Each row is a point. The ring and each string are closed loops that go straight from each point to the next, and from the last back to the first. Before rounding, they use only three directions, however many columns there are. How many times does the string pass through the ring? Passing back the other way cancels.
(in the rows, 128 means zero)

Ring, 10 rows:
[[163 137  92 111]
 [149 146 120 140]
 [130 145 151 162]
 [112 132 174 164]
 [111 117 177 153]
 [128  91 162 122]
 [145  81 141 101]
 [165  87 105  78]
 [171 104  84  76]
 [170 121  80  87]]
String:
[[156 117 120 118]
 [143 146  99 114]
 [147 171  86 127]
 [161 150 115 146]
 [159 135 134 152]
 [148 121 136 135]
 [120 147 131 137]
 [106 161 149 161]
 [108 152 186 194]
 [123 128 188 182]
 [ 98 137 194 182]
 [ 79 144 185 168]
 [109 127 158 141]
 [142 108 148 131]
 [144  90 168 138]
 [121  78 189 135]
 [119  78 173 117]
 [150  68 161 112]
 [155  93 140 117]
 [141 106 127 107]
 [140  93 109  74]
 [178  59  96  51]
 [185  71  97  67]
 [174  90 110  93]
 [147 117 109 101]
 [153 125  73  74]
 [171 128  48  61]
 [194 118  59  76]
 [180 117  94 104]]
Times through: 3

Ring, 6 rows:
[[158  91 129 119 117 107 158  60]
 [135 154 164 146 147  97 163  91]
 [126 176 166 149 144 102 143 143]
 [122 161 129 145 103 102 120 192]
 [136 102  82 128  60 102 117 172]
 [160  69  93 107  80 114 131 105]]
String (25 x 8):
[[173  86 144  96 137 130 141  67]
 [158 112 145 109 132 124 134 104]
 [132 119 120 155 102  78 177  67]
 [130 132 140 164 123  72 195  39]
 [122 149 145 173 126  68 194  53]
 [133 141 141 147 121  93 157 104]
 [142 134 142 130 124 109 139 123]
 [123 160 145 158 123  87 158 120]
 [126 148 133 151 110  91 150 129]
 [122 156 134 155 111  90 147 140]
 [101 202 149 176 118  81 142 186]
 [123 182 155 141 129 112 115 200]
 [143 144 147 117 127 125 112 172]
 [134 136 124 134 102 105 128 157]
 [140 129 126 124 106 113 121 159]
 [134 125 114 136  93 100 134 144]
 [112 114  54 160  24  72 129 188]
 [133 114  99 138  77  95 135 144]
 [149 106 114 114  96 117 120 144]
 [146 108 114 122  96 110 130 133]
 [137  80  67 138  46  84 145 117]
 [142 110 113 129  94 102 139 121]
 [172  75 121  89 112 134 121 104]
 [179  54 113  87 106 129 136  66]
 [168  60 110 108 102 109 159  40]]
Times through: 1
String, 29 rows:
[[141 119 115 124  95 111 122 155]
 [123 113  77 151  52  81 138 155]
 [118  89  38 156  10  69 136 164]
 [139  63  39 126  17  93 119 160]
 [161  65  82  97  67 123 110 142]
 [168  93 131  90 119 139 110 133]
 [149  96 107 120  91 108 135 117]
 [147  76  84 128  68  93 150  91]
 [156  49  72 124  60  90 163  52]
 [144  80  90 139  75  84 167  65]
 [149 106 124 123 109 108 144 101]
 [160 104 140 109 128 122 138  94]
 [140 117 123 136 106  97 151 102]
 [138 116 130 151 114  81 183  46]
 [139 129 152 153 138  83 191  31]
 [147 143 178 137 166 104 173  51]
 [136 159 177 150 161  95 176  65]
 [119 173 164 172 143  76 183  80]
 [123 154 139 160 117  84 162 111]
 [134 143 140 141 120 100 145 126]
 [149 153 175 114 159 131 121 144]
 [130 186 180 138 158 115 128 165]
 [103 213 164 172 135  89 137 193]
 [ 94 207 138 183 105  76 139 205]
 [105 185 129 166  98  87 127 206]
 [109 164 111 164  81  83 131 193]
 [125 138 112 147  88  93 135 158]
 [147 128 135 112 116 125 111 165]
 [147 124 125 110 105 127 104 180]]
Times through: 0
